Rows are points. The ring and each string are closed loops that go straight from each point to the next, and from the last back to the first. Before rounding, they use only three directions, however many columns there are. How many times does the string pass through the ring? Passing back the other way cancels.
In the rows, 128 means zero.

Ring (9 x 4)
[[168 129 149 159]
 [182 151 150 142]
 [199 173 137 124]
 [197 181 122 111]
 [169 175 111 103]
 [133 153 109 110]
 [122 126 112 134]
 [135 106 121 162]
 [152 105 135 173]]
String (21 x 4)
[[208 163 107 131]
 [175 156 122 128]
 [159 177 132 101]
 [160 191 141  90]
 [220 191 140 115]
 [237 168 135 144]
 [173 149 132 136]
 [142 163 151 113]
 [171 170 161 120]
 [231 168 152 145]
 [234 156 131 154]
 [221 164 130 141]
 [190 155 126 136]
 [153 166 134 110]
 [159 187 129  91]
 [217 192 102 104]
 [218 168  98 128]
 [165 152 121 127]
 [133 163 127 104]
 [119 185 120  74]
 [197 183  96 103]]
Times through: 4
String (19 x 4)
[[ 98 145 129 108]
 [146 141 118 131]
 [161 137 109 138]
 [150 131  94 137]
 [ 96 131 102 116]
 [ 86 138 126 110]
 [121 135 127 128]
 [151 134 125 142]
 [105 133 139 126]
 [119 100 140 166]
 [171  77 135 210]
 [196  93 130 203]
 [163 126 132 155]
 [133 140 137 130]
 [105 123 146 138]
 [144  79 127 195]
 [155  84 113 192]
 [170 113 111 167]
 [142 133 121 137]]
Times through: 1

Ring (10 x 8)
[[171 111  98 101  97 160 122 161]
 [179 115  79  96 121 191 117 188]
 [166 122  79 101 140 189 112 190]
 [134 132  90 112 159 166 107 172]
 [ 96 140 109 126 166 127 104 142]
 [ 61 141 131 138 158  84 105 105]
 [ 53 136 146 142 136  58 110  81]
 [ 69 130 147 137 117  59 115  80]
 [108 121 136 125  97  86 120 100]
 [149 114 116 110  91 128 122 134]]
String (20 x 8)
[[164 140 132 116 107 121 107 136]
 [201 141 133 108  91 134 106 147]
 [167 132 117 110 110 139 111 149]
 [146 130 114 114 121 136 111 146]
 [191 134 106 104 116 165 108 172]
 [215 123  79  90 120 209 112 206]
 [188 108  58  88 132 223 119 214]
 [141  92  48  93 140 213 128 201]
 [122 103  74 105 136 173 124 170]
 [147 135 113 115 130 139 108 151]
 [186 138 103 105 129 169 105 177]
 [123 119 102 114 127 140 117 146]
 [125  90  69 100 118 177 132 168]
 [143 121 105 111 118 144 116 150]
 [167 139 123 113 115 133 106 147]
 [194 138 130 108  92 134 108 147]
 [163 107 121 106  66 123 128 128]
 [116  92 113 112  73 112 136 113]
 [102  97 108 115  94 114 132 117]
 [120 123 114 118 121 122 116 132]]
Times through: 2
String (25 x 8)
[[206 144 131 108  96 139 104 153]
 [158 134 118 113 116 136 109 147]
 [120  94  80 104 114 161 131 156]
 [159  78  49  86 107 213 138 196]
 [208 119  77  91 118 207 114 204]
 [180  95  44  85 132 234 126 220]
 [143  98  53  95 143 209 125 199]
 [121 101  58 101 152 195 123 187]
 [108 116  93 115 140 145 118 150]
 [146 144 119 118 139 134 102 149]
 [143 160 115 122 170 144  92 162]
 [118 156 121 127 168 125  95 145]
 [118 147 126 126 148 114 101 133]
 [ 76 126 113 128 148 109 113 122]
 [  7 116 114 141 162  78 120  93]
 [ 81 126 120 128 138 101 114 115]
 [ 78 128 125 131 135  93 114 108]
 [ 24 114 129 140 133  62 123  78]
 [106 135 132 127 126  97 110 114]
 [136 145 137 124 123 104 104 124]
 [ 80 111 114 124 119 103 124 112]
 [ 62  98 123 126  96  80 133  88]
 [113 110 139 122  72  80 128  91]
 [130 100 122 112  68 107 132 112]
 [167 102 113 103  65 134 130 135]]
Times through: 1

Ring (9 x 12)
[[161  83 102 102 112  97 119 181 128 143  94 180]
 [160 120 107 130 111  97 142 182 101 145  95 158]
 [143 160 119 161 101 106 154 165  79 140 110 132]
 [110 187 128 178  83 129 150 129  80 121 135 112]
 [ 90 174 129 168  74 144 129 106 102 106 150 117]
 [ 83 144 130 149  72 148 104  95 126 103 157 133]
 [ 91  89 132 118  81 138  71  99 154 114 154 166]
 [108  64 127 102  90 126  66 115 162 123 142 183]
 [146  58 108  90 107 105  91 161 150 138 108 192]]
String (23 x 12)
[[125  84 148 136 102 103  83 132 122 154 136 172]
 [164  57 115  99 119  87  99 179 133 158  98 194]
 [198  66  65  68 126  85 142 228 136 143  55 196]
 [182  97  60  79 115 102 155 214 131 124  63 177]
 [141 111 105 119 101 113 125 161 122 129 108 161]
 [136  99 128 131 104 104 106 150 117 146 120 166]
 [157  70 122 112 116  89 101 171 124 158 105 185]
 [181  43  81  65 122  90 111 204 152 144  74 206]
 [163  34  95  67 116  97  90 180 162 141  92 208]
 [154  41  78  55 106 113  95 174 176 119  92 204]
 [130  78 100  92  96 122  97 147 154 118 115 179]
 [116  94 127 122  93 121  91 127 136 129 135 166]
 [ 93  63 153 122  88 125  47  94 155 134 162 180]
 [ 77  58 145 109  78 141  38  78 175 115 170 181]
 [ 88  86 109  96  74 152  76 100 174  92 148 168]
 [102 104 105 107  80 144  98 118 154  99 136 160]
 [117 116 116 126  89 127 110 133 129 119 129 154]
 [ 95  93 151 138  86 125  70 100 136 133 158 163]
 [ 87  63 152 119  84 130  45  87 160 128 165 179]
 [103  41 120  82  88 133  50 109 184 115 144 195]
 [128  60  93  75  94 127  87 144 172 110 115 189]
 [136  75  95  87  98 120 101 154 155 118 109 181]
 [125 107 120 126  95 118 108 140 126 129 125 160]]
Times through: 4
String (25 x 12)
[[170  52  74  61 114 102 113 194 159 129  78 200]
 [149 102  86  98 102 116 130 173 134 120  96 168]
 [129 100 138 138 102 105  99 140 115 148 129 164]
 [161  90 129 131 118  83 114 176 104 167 103 174]
 [184 119  90 119 120  86 162 212  95 150  71 162]
 [182 149  70 119 113 100 187 217  91 130  64 146]
 [138 137 106 135  97 116 140 160 107 127 109 146]
 [126 139 143 165  98 108 122 139  89 147 131 140]
 [125 184 157 205  98 103 147 139  51 157 135 114]
 [125 220 123 197  88 121 184 150  51 127 120  95]
 [126 195  89 153  83 137 178 156  89 100 109 112]
 [116 150 119 149  87 128 132 134 106 119 129 134]
 [ 92 163 156 184  81 129 113 101  90 131 159 122]
 [ 71 207 136 190  62 158 138  86  91  95 165  95]
 [ 78 188 109 157  62 164 138  98 116  79 151 109]
 [ 96 151 106 134  73 151 125 115 129  92 138 132]
 [107 118 140 147  89 122  98 117 118 132 144 150]
 [ 79 106 167 157  80 131  63  79 128 133 175 152]
 [ 74  87 147 127  74 144  55  77 158 112 172 164]
 [ 97  80 109  94  79 145  76 109 171  99 142 173]
 [121 106 101 108  89 130 111 140 142 111 121 162]
 [112  95 142 135  93 117  84 119 128 138 143 164]
 [114  70 146 123  97 112  67 119 140 144 144 179]
 [125  95 121 120  96 117  99 138 133 131 126 167]
 [156  70  70  66 104 117 118 180 161 113  87 188]]
Times through: 4

Ring (7 x 14)
[[163 173 143 151  84 174 117 137 138 136 133 173  93 128]
 [148 176 157 149 102 188 110 180 138 125 115 187 141 162]
 [124 170 139 154 124 178 107 204 129  93 106 180 163 174]
 [104 161 105 161 139 155 107 204 116  61 108 160 157 165]
 [103 150  85 168 137 140 115 182 111  54 117 146 131 146]
 [129 145  90 171 112 141 130 137 120  85 134 145  86 119]
 [155 160 120 160  90 158 125 125 131 121 138 159  77 115]]
String (28 x 14)
[[107 129 104 181 139 159 139 184 121  69 112 165 144 164]
 [128 164 113 158 116 157 112 170 123  88 121 160 122 143]
 [118 178  94 149 121 140  93 176 113  69 122 145 119 133]
 [125 162 107 159 117 152 112 168 121  84 122 156 118 139]
 [120 141  99 173 123 150 131 160 121  79 123 155 114 140]
 [128 181  99 148 111 143  94 163 116  81 127 146 107 126]
 [125 166  78 158 111 128 106 141 111  73 135 133  82 108]
 [133 167  85 157 105 132 108 135 115  83 138 136  76 106]
 [137 189 103 142 103 143  89 155 117  91 131 145  97 118]
 [141 185 106 145  99 145  95 148 120  97 133 147  92 116]
 [142 183 112 146  99 150  97 151 122 100 131 152  97 121]
 [144 159 122 161 101 162 123 146 130 110 129 163 100 131]
 [163 140 139 172  87 176 149 120 142 140 136 176  82 127]
 [175 160 150 159  75 180 135 117 145 154 139 178  77 122]
 [181 190 158 140  67 181 108 126 144 159 138 177  81 119]
 [175 181 165 146  75 189 115 140 146 156 131 186  99 134]
 [175 153 183 163  82 209 145 146 156 167 124 206 118 158]
 [152 156 155 162 100 189 132 163 142 131 120 189 128 158]
 [142 181 133 147 104 168 101 172 129 108 121 169 125 144]
 [147 209 145 129  99 173  77 186 129 113 118 172 136 148]
 [143 195 159 137 107 188  90 201 134 116 109 187 159 170]
 [132 152 174 165 126 210 131 217 144 117  96 209 191 205]
 [121 171 157 154 131 194 107 228 133  96  95 195 193 198]
 [118 198 130 137 127 167  77 220 120  78 104 169 170 170]
 [107 189 122 143 137 164  81 228 116  65 100 167 179 177]
 [ 95 141 119 173 153 172 125 225 121  59  96 177 188 194]
 [109 132 116 179 139 168 138 193 125  75 108 173 155 173]
 [122 149 115 168 124 162 125 176 125  86 117 166 133 154]]
Times through: 1
String (24 x 14)
[[163 143 167 170  93 199 149 149 150 150 123 198 119 158]
 [175 160 166 159  78 193 137 131 150 160 132 190  96 138]
 [170 204 139 131  74 164  88 135 133 137 138 162  81 111]
 [149 196 122 138  93 155  88 153 124 109 131 155  98 121]
 [141 152 127 166 107 168 130 154 132 110 125 170 112 142]
 [168 141 148 171  84 183 151 120 146 148 135 182  84 131]
 [179 177 154 148  69 179 119 120 144 157 139 177  76 118]
 [162 204 139 132  82 166  85 150 131 129 132 164  97 122]
 [145 175 133 151 102 168 108 163 130 112 124 169 117 141]
 [139 178 128 149 106 165 103 169 127 104 122 166 121 142]
 [142 197 137 136 103 169  85 183 127 107 118 169 133 147]
 [132 154 138 164 118 178 125 182 133 104 113 180 143 165]
 [119 140 146 173 134 190 136 207 135  95 101 193 176 192]
 [106 163 128 159 142 174 107 224 122  71  98 177 184 187]
 [110 189 110 143 131 153  81 210 113  64 108 157 157 159]
 [ 98 176 103 152 144 152  90 220 111  51 103 157 169 169]
 [ 89 140 106 174 157 162 123 224 116  48  97 168 183 188]
 [113 140 117 174 134 167 132 190 125  79 110 172 151 169]
 [113 134 123 177 136 173 138 194 127  81 107 177 157 176]
 [102 135 135 177 150 185 135 226 129  73  93 189 194 203]
 [121 188 137 143 126 174  87 217 124  85 104 176 171 174]
 [134 197 130 137 110 165  83 189 124  96 116 166 138 149]
 [147 204 153 132 100 180  83 191 132 118 115 179 144 156]
 [164 170 180 153  91 205 124 170 150 151 117 202 138 166]]
Times through: 2

Ring (7 x 14)
[[100 192 127 145  86  91 146 140 169 171 132  74 111 156]
 [103 205 134 157 117  78 172 174 161 143 130 113 103 135]
 [128 144 135 144 138 104 154 153 142 112 126 145 124 121]
 [148  83 130 125 133 134 121 111 132 105 124 147 147 122]
 [157  46 123 111 115 156  91  73 130 117 124 131 163 134]
 [140  78 118 113  85 147  88  67 145 153 128  91 154 154]
 [118 133 121 126  77 122 111  95 160 170 130  72 134 161]]
String (28 x 14)
[[148  43 121  95  86 164  71  45 142 143 124  83 166 154]
 [169  17 109 111  96 175  65  40 124 134 128 137 176 143]
 [159  52 111 125 101 157  85  66 128 135 130 144 163 140]
 [128 112 124 122  92 129 110  95 151 150 128  91 140 150]
 [117 128 126 117  79 124 110  93 162 165 127  60 135 160]
 [106 141 121 113  51 124  99  77 174 195 130  22 133 179]
 [115 144 117 132  69 118 112  96 162 180 132  71 131 165]
 [132 130 117 146 100 119 124 114 145 150 133 129 134 142]
 [125 137 124 139 104 114 130 120 150 145 130 113 130 142]
 [127 138 123 143 107 113 132 125 147 142 130 123 129 139]
 [108 196 123 162 101  86 157 155 159 160 134 115 109 144]
 [118 165 126 150 109  99 147 143 152 146 131 120 119 138]
 [108 165 133 133  99 101 141 133 163 151 127  79 119 148]
 [102 185 136 137 101  91 152 146 167 153 128  76 112 147]
 [126 147 127 148 119 106 144 140 145 132 130 136 125 131]
 [129 165 127 167 141  93 167 170 138 117 132 177 117 116]
 [113 200 138 166 146  74 187 195 149 115 129 155 103 115]
 [115 186 141 158 147  80 182 188 148 109 127 149 107 115]
 [136 140 133 154 152 102 161 164 133  99 127 178 124 109]
 [146 111 127 147 142 119 141 138 129 104 128 176 136 115]
 [157  88 133 142 165 125 143 142 119  77 124 200 143 100]
 [147  88 135 124 143 130 129 122 132  95 122 150 144 117]
 [126 116 135 117 112 123 124 113 151 129 123  93 136 139]
 [138 103 127 128 116 128 120 109 140 126 127 126 142 134]
 [155  67 122 126 125 144 107  95 128 113 126 153 154 126]
 [177   7 118 110 127 173  79  60 115 100 124 167 177 123]
 [164  16 121  97 108 173  71  47 128 118 123 121 175 138]
 [136  70 128  96  89 150  87  64 150 143 123  69 156 154]]
Times through: 0

Ring (9 x 14)
[[116 175 104 144 115 139 171 116 172 132 100 158 115 136]
 [137 169 118 143 126 140 170 121 188 135 108 146 116 147]
 [159 144 140 136 133 132 155 125 185 131 125 128 121 148]
 [176 113 163 129 133 119 136 124 168 124 144 115 122 142]
 [188  89 187 125 122 106 126 118 145 117 161 117 113 137]
 [180  92 189 128 105 102 134 109 129 114 160 135  99 133]
 [160 107 172 131  98 106 140 106 124 114 148 147  98 128]
 [124 137 131 137  96 119 149 106 129 118 122 158 106 120]
 [109 164 105 142 105 132 162 111 151 126 103 161 113 125]]
String (24 x 14)
[[181 120 174 133 120 118 152 117 165 125 146 134 103 150]
 [212 107 197 130 136 116 149 124 184 128 161 115 106 165]
 [178 115 160 129 141 122 134 129 178 127 142 108 129 144]
 [194 154 167 141 142 137 180 127 218 141 135 132 103 180]
 [177 172 153 146 131 141 194 122 215 142 123 150  94 179]
 [137 138 128 135 120 126 144 119 157 124 121 136 123 128]
 [111 151 100 136 122 133 141 121 157 125 105 136 136 117]
 [125 142 118 136 116 127 143 117 152 123 115 140 125 123]
 [131 178 121 147 109 138 186 112 177 134 106 169  97 150]
 [108 198  99 152 103 145 195 109 176 135  91 182  97 145]
 [146 162 139 144 108 131 178 111 170 130 119 163  95 150]
 [121 144 116 136 113 127 144 115 148 123 114 143 123 121]
 [131 147 125 138 113 128 153 115 156 125 117 147 116 130]
 [130 204 113 154 112 149 208 113 201 142  96 180  90 165]
 [116 195  93 149 123 150 185 120 196 139  90 159 115 148]
 [108 137  97 131 126 129 123 124 148 121 108 122 149 106]
 [125 137 110 132 131 130 130 126 161 125 114 120 143 118]
 [154 132 145 134 122 124 148 119 163 125 130 134 116 138]
 [194 132 179 136 130 125 167 121 190 132 145 133  99 167]
 [223 107 206 131 137 116 155 125 190 130 165 116 100 173]
 [215 112 206 133 125 115 162 118 180 128 163 131  89 171]
 [158 113 154 129 120 115 132 118 147 120 139 125 121 128]
 [154  87 152 121 126 108 101 123 130 112 146 103 141 109]
 [152 105 149 126 122 113 120 120 140 117 139 118 130 120]]
Times through: 1
String (26 x 14)
[[151 120 153 133 109 115 142 112 140 119 136 141 109 129]
 [120 111 123 127 112 114 113 116 120 113 126 126 137 100]
 [116 118 127 131  97 112 126 107 111 111 125 145 121 102]
 [130 144 144 142  82 117 167  97 125 118 125 179  84 129]
 [140 149 148 142  90 121 173 101 142 123 125 174  85 139]
 [143 142 147 139  99 121 163 107 145 123 127 161  95 137]
 [119 118 120 129 113 117 119 116 126 115 123 129 135 104]
 [113 116 122 129 101 112 119 110 110 111 124 139 128  98]
 [146 113 164 133  86 105 144  99 111 112 142 160  92 121]
 [197 111 215 137  84 102 173  96 135 118 165 171  58 159]
 [176 116 179 134 105 112 154 109 146 120 149 147  92 145]
 [144 108 145 128 114 113 123 116 132 115 137 126 125 116]
 [144  81 149 119 119 103  94 119 114 108 146 106 142  99]
 [211  68 212 120 125  98 117 119 142 114 177 105 111 141]
 [214  93 206 127 129 109 141 121 167 123 168 116 103 158]
 [192 121 183 134 123 118 157 118 174 127 150 133  99 159]
 [148 121 143 131 120 119 135 118 149 121 132 128 123 127]
 [142 106 134 125 130 117 111 125 143 117 133 108 144 113]
 [166 101 152 124 139 117 115 129 159 121 142 100 141 127]
 [225 109 206 131 141 118 156 126 196 131 164 114 102 175]
 [201 118 190 133 126 118 159 119 178 128 154 131  97 164]
 [143 118 140 130 118 118 130 118 143 119 132 128 126 121]
 [143  88 143 121 123 108  98 121 123 111 141 105 144 102]
 [218  68 225 123 114  94 128 113 136 113 183 119  95 146]
 [235  78 249 129  99  93 155 103 140 116 190 143  64 166]
 [198 108 207 134  98 105 162 104 144 119 163 154  74 156]]
Times through: 5

Ring (6 x 14)
[[146 109 165  93 178 107 112 119 124 120 138 117 120 135]
 [168 122 134 115 199  96 104 102 160 166  97 117 119 133]
 [143 150 113 136 139 111 114 106 163 180  59 125 156 142]
 [109 158 134 127  79 133 128 129 125 140  77 134 183 156]
 [ 81 144 177  97  48 149 139 154  73  76 131 137 189 164]
 [104 113 189  80 110 132 129 144  80  71 162 125 147 146]]
String (25 x 14)
[[132 109 124 118 160 107 115 104 160 155  98 109 116 110]
 [148 137 147 112 156 111 113 117 135 145 101 126 147 150]
 [196 166 141 124 201  96  97 107 152 184  71 138 160 181]
 [146 142 137 119 149 112 113 115 142 154  88 127 151 149]
 [121 111 103 131 144 109 118  98 177 171  77 105 116  98]
 [156 141  94 145 166 100 108  91 191 206  45 117 136 126]
 [181 171 113 142 175 100 102 100 172 205  42 135 165 167]
 [174 148  93 148 188  93 101  87 198 219  38 120 136 134]
 [146 116  92 139 176  97 109  87 197 197  61 105 110 100]
 [208 156 131 127 228  86  92  96 170 200  67 131 142 168]
 [201 154 162 108 218  94  96 113 135 163 100 137 150 183]
 [185 133 166 100 212  96 100 114 131 146 118 129 134 164]
 [172 110 170  90 214  97 104 114 128 129 140 119 113 144]
 [131  90 151  96 173 107 116 113 137 121 138 106 101 108]
 [120 120 152 105 130 120 122 124 123 120 119 120 140 134]
 [124 130 186  87 123 127 123 141  86  89 145 132 159 163]
 [117 137 231  62 104 140 128 166  34  38 186 145 180 193]
 [111 138 229  64  94 142 131 167  34  37 184 145 183 192]
 [ 93 117 223  61  87 144 135 165  39  29 194 135 165 167]
 [ 93 100 176  84 106 132 131 138  93  75 159 116 133 125]
 [110 111 141 108 124 121 124 119 133 124 116 114 130 118]
 [126 127 183  88 130 125 122 138  91  92 145 130 153 158]
 [122 115 150 104 137 118 121 121 127 122 121 117 132 128]
 [124  85 125 109 170 105 117 101 162 144 117  98  91  88]
 [164 102 141 105 212  93 104 101 157 153 118 109 100 119]]
Times through: 1
